Every row gives one point. Examples show where two turns around zero, p and q, send a point. Where does a point land after both, in the order given? Backwards means that the second turn is done in reverse. Each puzzle has new turns, and all numbers are rounded.

Turn p:
[+1.07,-1.92,-1.42] -> [+0.71,-1.59,+1.95]
[+2.46,-1.73,+0.63] -> [-1.26,-0.33,+2.78]
[-1.69,+0.70,-1.74] -> [+1.96,-0.53,-1.50]
[-0.80,+1.51,-0.34] -> [+0.82,+0.90,-1.24]
[+0.10,+1.44,+0.75] -> [-0.29,+1.49,-0.59]
[-1.14,+0.00,+2.12] -> [-1.95,+0.06,-1.41]
Turn q:
[+0.21,-1.37,+0.16] -> [+0.53,-1.20,-0.49]
[-0.31,+2.92,+2.03] -> [+1.02,+2.75,+2.04]
[+1.41,-1.34,-1.28] -> [-0.24,-0.84,-2.16]
[-1.31,-0.21,-0.92] -> [-1.32,-0.71,+0.60]
Where do these land?
q, then p backwards: [-1.08,-2.25,+1.14] -> [-0.33,-2.10,-1.73]
q, then p: [-0.49,+1.11,-0.32] -> [-0.25,+0.58,-1.09]
p, then q backwards: [+2.55,-1.82,-1.60] -> [-2.72,-0.13,+2.23]
p, then q: [-1.17,+0.84,+0.14] -> [-1.22,+0.24,-0.74]
p, then q: [+0.20,+2.11,+0.64] -> [-1.09,+1.91,+0.23]
